Each row is a point. Examples show where two turns around zero, p and q, send a point. Write where each new point lands after one turn and then the other. Backwards means that the second turn is done in reverse. Each puzzle has new turns, and all numbers are rounded.
In the rows, 100 means zero.

Turn p:
96, 46, 88 -> 105, 64, 142
113, 142, 72 -> 116, 100, 50
87, 160, 137 -> 72, 155, 64
66, 76, 68 -> 78, 52, 105
150, 48, 102 -> 153, 92, 149
88, 128, 133 -> 77, 137, 90
Turn q:
27, 74, 125 -> 34, 143, 120
138, 93, 106 -> 119, 68, 111
149, 115, 51 -> 142, 65, 55
87, 118, 118 -> 106, 124, 114
Where do these land?
p, then q: 56, 112, 116 -> 74, 140, 90
p, then q: 84, 101, 49 -> 62, 68, 80
p, then q: 58, 66, 154 -> 82, 158, 146
p, then q: 88, 111, 58 -> 73, 75, 74
q, then p: 166, 113, 91 -> 155, 92, 138
q, then p: 148, 98, 131 -> 122, 123, 147

Turn p:
105, 93, 105, 46, 99, 73 -> 112, 73, 111, 54, 82, 81
122, 90, 148, 147, 66, 71 -> 101, 79, 131, 165, 97, 62
92, 125, 96, 109, 127, 153 -> 107, 155, 97, 97, 116, 131
85, 135, 30, 66, 116, 145 -> 107, 143, 37, 50, 94, 137
124, 111, 127, 144, 108, 72 -> 90, 103, 116, 137, 127, 59
132, 50, 104, 71, 50, 64 -> 134, 22, 102, 104, 75, 81
72, 101, 79, 115, 120, 99 -> 66, 108, 87, 95, 112, 117
58, 128, 89, 92, 104, 132 -> 82, 142, 92, 85, 77, 130
110, 67, 121, 111, 110, 92 -> 102, 75, 126, 112, 121, 103
Turn q:
105, 132, 128, 126, 102, 140 -> 121, 119, 144, 96, 115, 133
74, 114, 67, 65, 55, 95 -> 51, 108, 86, 93, 51, 112
83, 88, 79, 98, 58, 131 -> 86, 81, 95, 102, 66, 143
95, 94, 131, 129, 122, 73 -> 105, 94, 116, 127, 138, 76
74, 82, 106, 60, 102, 94 -> 65, 77, 92, 73, 102, 88
103, 85, 35, 95, 151, 69 -> 104, 120, 17, 103, 120, 80
166, 104, 154, 127, 111, 96 -> 167, 100, 148, 107, 109, 66
Where do these land?
q, then p: 87, 84, 72, 91, 110, 102 -> 94, 96, 72, 87, 102, 120
q, then p: 111, 98, 82, 141, 52, 111 -> 122, 109, 91, 161, 94, 113
p, then q backwards: 122, 96, 113, 99, 148, 57 -> 87, 93, 148, 79, 139, 81
q, then p: 122, 79, 125, 44, 110, 97 -> 107, 51, 113, 60, 82, 83
p, then q: 82, 76, 130, 92, 143, 66 -> 72, 67, 119, 77, 140, 79
p, then q: 113, 105, 122, 103, 176, 94 -> 89, 120, 111, 61, 156, 66
q, then p: 79, 115, 100, 134, 47, 138 -> 122, 131, 123, 148, 83, 139
q, then p: 107, 95, 83, 71, 85, 123 -> 122, 90, 88, 89, 70, 114
q, then p backwards: 76, 152, 72, 125, 29, 112 -> 27, 113, 125, 126, 66, 144

Turn p:
77, 94, 73, 90, 24, 89, 90, 105, 42 -> 96, 67, 65, 137, 71, 84, 54, 110, 39
111, 90, 87, 84, 120, 91, 96, 89, 88 -> 96, 93, 103, 76, 121, 110, 96, 103, 86
116, 92, 95, 133, 121, 132, 99, 93, 109 -> 103, 116, 107, 114, 117, 137, 105, 80, 120
112, 106, 116, 90, 68, 85, 92, 93, 85 -> 128, 94, 100, 99, 80, 86, 89, 104, 76
110, 117, 85, 104, 111, 88, 87, 106, 114 -> 107, 119, 95, 99, 124, 91, 103, 114, 105
82, 128, 117, 86, 122, 132, 114, 95, 114 -> 71, 134, 113, 85, 79, 98, 115, 84, 114
92, 99, 95, 98, 109, 89, 102, 91, 111 -> 96, 97, 94, 89, 111, 90, 104, 95, 107
97, 93, 122, 109, 126, 98, 94, 124, 102 -> 94, 95, 135, 105, 106, 100, 106, 111, 121
121, 91, 90, 82, 103, 99, 107, 120, 117 -> 104, 100, 90, 86, 100, 115, 111, 131, 109
82, 93, 109, 87, 74, 101, 88, 91, 113 -> 104, 93, 86, 94, 77, 85, 78, 95, 111
101, 96, 112, 136, 121, 95, 132, 93, 103 -> 101, 89, 113, 114, 113, 106, 139, 74, 111
Turn q:
112, 70, 87, 125, 85, 88, 113, 104, 90 -> 106, 67, 111, 129, 90, 90, 104, 87, 102
93, 97, 81, 117, 107, 75, 86, 127, 92 -> 109, 98, 104, 122, 93, 72, 72, 113, 100
128, 118, 111, 92, 90, 101, 79, 102, 129 -> 118, 110, 108, 78, 111, 118, 88, 97, 133
95, 103, 114, 67, 111, 97, 112, 63, 119 -> 77, 111, 96, 59, 110, 99, 116, 75, 97
90, 122, 110, 90, 108, 129, 103, 67, 109 -> 80, 122, 76, 84, 114, 122, 121, 95, 102
90, 81, 94, 100, 145, 129, 100, 76, 100 -> 53, 88, 82, 101, 130, 109, 98, 104, 83
110, 102, 95, 115, 95, 88, 121, 149, 79 -> 131, 85, 121, 121, 91, 80, 107, 134, 93
118, 115, 65, 119, 89, 77, 96, 128, 85 -> 142, 88, 91, 124, 99, 72, 86, 112, 111
98, 105, 132, 96, 107, 96, 90, 81, 98 -> 91, 126, 115, 94, 112, 112, 101, 84, 92
97, 109, 106, 74, 106, 113, 86, 97, 132 -> 87, 110, 94, 64, 102, 114, 89, 106, 116
74, 86, 99, 126, 70, 95, 122, 113, 84 -> 101, 94, 107, 134, 59, 92, 119, 102, 93
95, 92, 107, 77, 89, 113, 93, 92, 82 -> 103, 100, 94, 89, 91, 121, 98, 92, 75
Where do these land?
q, then p backwards: 130, 111, 95, 135, 122, 132, 90, 118, 97 -> 118, 78, 72, 129, 110, 92, 84, 136, 106
q, then p: 106, 121, 84, 119, 104, 101, 102, 76, 121 -> 93, 112, 77, 90, 123, 93, 117, 94, 120
q, then p backwards: 96, 81, 120, 122, 74, 90, 119, 108, 119 -> 87, 96, 141, 112, 106, 114, 116, 116, 102
p, then q: 107, 72, 85, 86, 99, 112, 91, 112, 98 -> 91, 88, 93, 98, 91, 120, 80, 121, 98
p, then q: 84, 77, 92, 101, 104, 77, 77, 119, 111 -> 82, 90, 121, 97, 99, 87, 66, 110, 110
q, then p: 76, 89, 96, 83, 73, 112, 78, 87, 77 -> 101, 111, 81, 116, 91, 114, 69, 86, 70
p, then q: 76, 101, 94, 86, 95, 112, 83, 129, 126 -> 99, 114, 99, 95, 72, 89, 77, 118, 129
q, then p: 94, 127, 118, 87, 122, 97, 102, 70, 123 -> 71, 125, 97, 72, 101, 75, 116, 96, 96
p, then q: 123, 122, 115, 80, 77, 91, 115, 100, 72 -> 143, 94, 108, 112, 93, 106, 116, 95, 72
q, then p backwards: 105, 79, 79, 134, 127, 104, 121, 128, 82 -> 84, 91, 92, 120, 90, 65, 101, 142, 78
q, then p: 117, 123, 100, 83, 103, 86, 109, 82, 94 -> 102, 108, 100, 71, 113, 103, 118, 100, 81
q, then p: 87, 97, 122, 84, 100, 86, 112, 72, 81 -> 92, 100, 105, 90, 91, 90, 107, 73, 64

Turn p:
34, 104, 110, 92, 76, 121, 96, 110, 84, 97, 85 -> 29, 90, 101, 97, 107, 114, 114, 90, 112, 88, 88
144, 90, 69, 101, 92, 70, 77, 95, 109, 58, 121 -> 150, 105, 73, 101, 105, 88, 50, 107, 115, 77, 92
71, 118, 120, 113, 123, 131, 101, 92, 65, 97, 88 -> 63, 117, 105, 93, 135, 121, 115, 84, 90, 118, 118
41, 114, 162, 99, 76, 102, 92, 63, 67, 102, 89 -> 39, 101, 131, 82, 106, 121, 101, 30, 104, 113, 85
159, 125, 122, 81, 89, 116, 128, 140, 99, 101, 94 -> 112, 148, 136, 81, 72, 91, 92, 144, 76, 92, 112
119, 147, 125, 119, 78, 98, 83, 131, 97, 115, 124 -> 83, 141, 93, 106, 50, 104, 72, 99, 89, 117, 119
87, 80, 57, 102, 134, 33, 108, 100, 146, 91, 85 -> 140, 72, 87, 152, 117, 60, 111, 114, 141, 115, 64
139, 113, 100, 107, 87, 112, 136, 130, 65, 115, 117 -> 96, 129, 105, 86, 85, 68, 95, 119, 52, 90, 129
130, 96, 97, 105, 87, 104, 132, 112, 106, 118, 129 -> 117, 98, 110, 105, 72, 78, 99, 111, 72, 84, 127
76, 66, 128, 115, 112, 121, 100, 109, 103, 101, 91 -> 77, 67, 120, 107, 116, 124, 99, 108, 85, 116, 100
114, 86, 43, 113, 102, 104, 106, 40, 163, 69, 108 -> 172, 78, 80, 142, 116, 123, 115, 85, 124, 47, 98
59, 91, 117, 57, 136, 101, 80, 109, 83, 125, 102 -> 68, 74, 106, 65, 109, 95, 121, 104, 135, 141, 111
126, 72, 51, 98, 108, 87, 60, 69, 113, 111, 67 -> 154, 82, 53, 86, 111, 114, 116, 105, 105, 103, 58
Turn q:
109, 81, 65, 90, 133, 126, 116, 103, 116, 86, 133 -> 94, 69, 60, 96, 91, 113, 107, 102, 98, 58, 126
124, 121, 117, 72, 98, 111, 109, 82, 134, 100, 46 -> 124, 87, 140, 76, 108, 65, 102, 72, 111, 73, 71
103, 91, 116, 116, 72, 158, 69, 102, 96, 86, 88 -> 121, 91, 126, 90, 84, 153, 72, 101, 86, 96, 73
151, 106, 81, 106, 110, 87, 71, 58, 104, 65, 93 -> 135, 106, 91, 95, 86, 72, 48, 69, 87, 85, 126
107, 122, 136, 107, 113, 48, 71, 67, 79, 176, 124 -> 125, 108, 109, 96, 161, 63, 103, 130, 83, 172, 134
91, 85, 126, 96, 105, 91, 96, 113, 125, 89, 106 -> 87, 89, 125, 127, 102, 97, 100, 114, 102, 87, 106
107, 90, 102, 67, 134, 82, 108, 135, 72, 124, 111 -> 88, 105, 76, 92, 103, 70, 125, 154, 88, 94, 98
82, 73, 60, 139, 109, 104, 83, 132, 114, 85, 81 -> 74, 99, 64, 132, 108, 124, 64, 94, 111, 82, 69
92, 89, 103, 96, 74, 107, 96, 46, 76, 98, 93 -> 97, 88, 114, 70, 77, 103, 84, 74, 89, 140, 108
96, 75, 106, 150, 112, 114, 155, 135, 114, 94, 82 -> 78, 92, 85, 147, 107, 118, 135, 73, 72, 76, 60
99, 102, 83, 85, 43, 87, 131, 112, 121, 96, 151 -> 115, 93, 93, 127, 60, 116, 142, 97, 150, 116, 127
39, 165, 107, 76, 97, 85, 94, 115, 49, 101, 91 -> 62, 175, 119, 52, 115, 107, 118, 121, 123, 122, 100
Where do these land?
p, then q: 87, 131, 63, 78, 140, 116, 101, 124, 111, 65, 107 -> 99, 106, 83, 134, 132, 113, 118, 104, 126, 49, 122
p, then q: 92, 101, 109, 115, 119, 136, 67, 147, 105, 60, 92 -> 91, 103, 92, 97, 134, 152, 90, 139, 110, 69, 84
p, then q backwards: 80, 71, 110, 123, 103, 76, 67, 112, 108, 115, 121 -> 96, 48, 79, 111, 83, 94, 89, 78, 104, 113, 100
q, then p backwards: 92, 74, 104, 95, 82, 82, 130, 120, 86, 116, 90 -> 77, 103, 94, 104, 99, 80, 103, 119, 110, 134, 74
q, then p: 121, 71, 118, 92, 124, 72, 109, 114, 87, 105, 129 -> 80, 97, 80, 116, 100, 56, 75, 107, 76, 104, 106
q, then p: 113, 91, 66, 105, 91, 96, 99, 82, 66, 128, 51 -> 119, 104, 74, 70, 96, 87, 141, 98, 112, 111, 54
q, then p: 141, 66, 59, 141, 49, 96, 70, 105, 82, 107, 75 -> 131, 113, 39, 85, 75, 133, 118, 105, 65, 101, 52
q, then p: 63, 123, 108, 149, 92, 169, 144, 92, 70, 67, 90 -> 69, 126, 123, 61, 140, 139, 151, 65, 89, 56, 125
q, then p: 108, 65, 89, 78, 121, 82, 118, 59, 151, 106, 130 -> 125, 29, 97, 116, 108, 75, 66, 83, 98, 94, 109
q, then p: 96, 123, 148, 93, 122, 101, 102, 134, 116, 122, 111 -> 89, 119, 139, 121, 121, 86, 87, 128, 89, 126, 124
q, then p: 114, 143, 65, 66, 84, 123, 131, 64, 107, 123, 140 -> 154, 81, 127, 84, 77, 74, 118, 109, 116, 53, 135
p, then q: 119, 141, 114, 82, 108, 55, 92, 87, 122, 85, 83 -> 147, 107, 131, 105, 134, 78, 99, 75, 117, 95, 91
p, then q: 74, 100, 148, 82, 66, 97, 67, 60, 88, 100, 81 -> 88, 62, 151, 49, 100, 98, 85, 79, 105, 108, 90

Turn p:
88, 83, 118, 110, 94, 123, 90, 103, 87, 86, 88, 83, 125, 97 -> 120, 95, 129, 107, 105, 119, 106, 102, 99, 80, 94, 90, 126, 100
107, 91, 105, 113, 111, 95, 102, 105, 73, 83, 114, 112, 103, 108 -> 100, 94, 117, 98, 123, 90, 104, 101, 85, 85, 120, 108, 92, 103
104, 81, 120, 117, 106, 95, 79, 81, 93, 90, 105, 85, 102, 120 -> 112, 94, 123, 108, 117, 105, 89, 79, 97, 101, 114, 78, 101, 120
107, 111, 120, 111, 113, 104, 141, 102, 146, 91, 109, 111, 91, 110 -> 86, 77, 78, 111, 112, 85, 121, 110, 152, 108, 109, 98, 94, 108
109, 95, 24, 110, 103, 110, 97, 94, 100, 97, 119, 100, 85, 88 -> 118, 102, 58, 92, 87, 119, 105, 95, 73, 83, 108, 100, 49, 78
79, 103, 87, 98, 82, 86, 89, 99, 148, 91, 51, 112, 95, 111 -> 98, 92, 59, 82, 87, 102, 80, 85, 123, 86, 62, 96, 120, 129
109, 90, 96, 118, 78, 107, 79, 94, 109, 131, 52, 113, 109, 93 -> 114, 100, 92, 114, 78, 127, 90, 85, 94, 103, 71, 131, 115, 133
99, 119, 115, 118, 108, 94, 113, 120, 82, 105, 96, 57, 96, 107 -> 91, 113, 118, 141, 101, 83, 97, 123, 96, 90, 93, 76, 97, 102
105, 99, 82, 100, 108, 90, 74, 113, 95, 110, 103, 84, 116, 85 -> 103, 104, 97, 114, 89, 113, 71, 100, 80, 93, 107, 101, 103, 81
111, 93, 108, 68, 105, 110, 87, 105, 90, 90, 114, 107, 86, 113 -> 94, 117, 116, 68, 110, 108, 92, 111, 104, 110, 118, 98, 93, 100
83, 88, 117, 115, 109, 91, 80, 93, 133, 86, 62, 117, 86, 102 -> 88, 78, 94, 93, 115, 111, 78, 73, 125, 90, 68, 101, 109, 126
99, 148, 101, 93, 107, 97, 97, 97, 93, 112, 120, 83, 116, 116 -> 87, 136, 85, 123, 107, 87, 106, 103, 91, 112, 118, 83, 117, 86
107, 95, 118, 53, 92, 85, 122, 98, 83, 102, 105, 101, 115, 99 -> 110, 102, 117, 75, 97, 72, 98, 125, 97, 129, 107, 106, 120, 89
106, 115, 92, 76, 104, 102, 107, 84, 89, 88, 118, 94, 92, 81 -> 110, 118, 101, 87, 107, 88, 105, 100, 101, 113, 101, 98, 86, 67
103, 102, 112, 95, 108, 109, 114, 97, 95, 89, 105, 117, 99, 99 -> 98, 97, 106, 91, 118, 95, 115, 105, 110, 103, 104, 111, 100, 97
103, 100, 120, 91, 67, 100, 106, 108, 94, 96, 120, 111, 98, 86 -> 97, 106, 124, 86, 77, 84, 115, 95, 113, 98, 112, 114, 105, 93
81, 87, 64, 116, 102, 103, 123, 108, 89, 154, 118, 114, 86, 87 -> 75, 75, 84, 110, 68, 112, 130, 108, 59, 114, 95, 112, 72, 92
Turn q:
98, 106, 83, 129, 97, 78, 85, 108, 78, 113, 79, 108, 101, 104 -> 117, 114, 92, 129, 105, 70, 87, 115, 93, 101, 100, 119, 102, 106
108, 120, 108, 102, 110, 116, 122, 96, 132, 75, 109, 109, 112, 83 -> 90, 109, 116, 87, 99, 116, 114, 76, 120, 75, 87, 96, 109, 73
95, 118, 91, 70, 94, 90, 126, 99, 102, 123, 85, 91, 96, 82 -> 100, 106, 111, 63, 76, 83, 92, 92, 94, 120, 100, 118, 103, 93
116, 109, 120, 91, 128, 117, 79, 80, 83, 82, 99, 115, 99, 87 -> 115, 72, 101, 98, 125, 108, 102, 79, 77, 71, 105, 97, 102, 86
108, 105, 112, 100, 93, 110, 80, 79, 124, 79, 80, 94, 98, 129 -> 113, 115, 125, 104, 112, 117, 114, 94, 86, 85, 88, 78, 97, 127
74, 82, 113, 110, 82, 129, 126, 118, 87, 109, 113, 103, 117, 81 -> 60, 82, 93, 112, 99, 115, 84, 101, 112, 127, 78, 112, 110, 81
97, 76, 118, 101, 126, 89, 79, 103, 115, 89, 100, 103, 105, 116 -> 104, 82, 115, 114, 119, 96, 120, 110, 111, 93, 117, 76, 104, 111
92, 122, 116, 98, 87, 100, 111, 131, 126, 106, 115, 78, 74, 132 -> 67, 131, 123, 88, 88, 120, 112, 131, 98, 99, 117, 102, 79, 106
83, 91, 114, 128, 91, 91, 95, 106, 80, 108, 83, 96, 99, 77 -> 91, 91, 107, 135, 99, 77, 81, 97, 91, 115, 93, 107, 93, 90
96, 86, 81, 110, 102, 86, 89, 92, 79, 87, 89, 98, 77, 95 -> 119, 93, 82, 113, 93, 77, 97, 110, 87, 96, 90, 88, 82, 100
123, 73, 72, 70, 75, 78, 77, 108, 81, 88, 87, 106, 126, 88 -> 154, 86, 89, 97, 91, 103, 58, 107, 117, 115, 101, 85, 113, 111
119, 68, 88, 128, 85, 127, 110, 126, 98, 115, 107, 101, 98, 92 -> 101, 97, 80, 125, 103, 124, 103, 107, 128, 127, 86, 122, 79, 91
111, 105, 70, 74, 116, 92, 112, 84, 79, 93, 95, 100, 98, 127 -> 128, 100, 76, 74, 87, 97, 117, 115, 80, 94, 100, 98, 120, 108
108, 115, 109, 93, 91, 85, 121, 85, 114, 120, 130, 110, 95, 105 -> 78, 106, 94, 84, 75, 104, 106, 82, 110, 86, 121, 116, 103, 116
69, 106, 105, 69, 116, 117, 104, 95, 113, 118, 130, 125, 78, 104 -> 59, 78, 91, 55, 115, 94, 109, 105, 105, 86, 103, 107, 93, 113
101, 116, 99, 127, 107, 94, 84, 90, 109, 93, 100, 65, 128, 99 -> 102, 136, 103, 123, 114, 97, 103, 80, 92, 108, 112, 77, 113, 89
Where do these land?
p, then q backwards: 102, 128, 99, 69, 113, 125, 123, 92, 99, 94, 86, 114, 97, 104 -> 90, 102, 62, 104, 117, 125, 107, 121, 110, 111, 98, 97, 105, 117
q, then p: 105, 121, 89, 94, 95, 106, 107, 120, 121, 80, 108, 113, 85, 77 -> 97, 112, 99, 79, 99, 102, 86, 93, 136, 94, 80, 104, 98, 81
p, then q backwards: 119, 91, 113, 115, 84, 105, 125, 110, 101, 94, 111, 88, 107, 120 -> 109, 82, 106, 103, 112, 65, 91, 107, 111, 101, 96, 107, 93, 121
q, then p: 92, 73, 103, 99, 70, 74, 105, 96, 61, 101, 110, 114, 99, 122 -> 107, 98, 98, 95, 73, 113, 98, 97, 73, 65, 122, 94, 105, 134
p, then q: 106, 85, 88, 73, 110, 91, 112, 92, 90, 138, 132, 110, 94, 79 -> 81, 72, 81, 90, 92, 88, 72, 96, 104, 122, 108, 133, 79, 105
p, then q: 113, 86, 84, 102, 100, 101, 92, 87, 111, 84, 93, 110, 82, 112 -> 116, 99, 92, 78, 104, 108, 117, 106, 92, 91, 101, 93, 84, 115
q, then p: 107, 88, 101, 104, 61, 84, 115, 105, 133, 114, 62, 102, 94, 120 -> 81, 118, 101, 109, 89, 89, 109, 101, 127, 111, 101, 108, 120, 155
q, then p: 120, 87, 85, 98, 90, 138, 80, 100, 94, 106, 88, 93, 83, 105 -> 95, 114, 96, 101, 115, 125, 100, 121, 95, 113, 89, 113, 68, 116
p, then q: 102, 120, 120, 113, 80, 82, 97, 106, 103, 89, 114, 115, 117, 74 -> 93, 96, 105, 112, 86, 85, 87, 71, 121, 74, 97, 89, 117, 108
p, then q: 113, 107, 111, 105, 126, 105, 64, 115, 83, 89, 93, 87, 75, 95 -> 86, 100, 118, 103, 137, 95, 103, 100, 73, 75, 103, 92, 81, 88
q, then p backwards: 62, 106, 90, 105, 105, 87, 79, 116, 74, 105, 117, 104, 134, 120 -> 98, 126, 110, 83, 127, 78, 103, 123, 106, 101, 90, 95, 132, 132
p, then q: 82, 111, 76, 93, 104, 71, 97, 90, 74, 81, 103, 91, 127, 97 -> 131, 92, 82, 108, 90, 84, 78, 91, 84, 99, 119, 88, 115, 75
q, then p: 87, 91, 125, 111, 89, 86, 98, 83, 117, 127, 118, 77, 98, 115 -> 79, 99, 99, 107, 94, 90, 132, 87, 85, 111, 107, 64, 105, 113
q, then p: 92, 101, 112, 59, 118, 127, 105, 107, 122, 95, 80, 108, 111, 77 -> 107, 83, 124, 85, 111, 114, 83, 115, 119, 139, 85, 104, 120, 86
q, then p: 83, 95, 103, 146, 106, 99, 107, 91, 116, 106, 93, 77, 91, 93 -> 84, 91, 93, 130, 99, 72, 115, 85, 95, 102, 70, 94, 91, 104
q, then p backwards: 114, 111, 101, 114, 149, 119, 95, 88, 100, 98, 93, 96, 106, 91 -> 87, 114, 95, 114, 112, 113, 110, 72, 81, 79, 118, 114, 120, 87
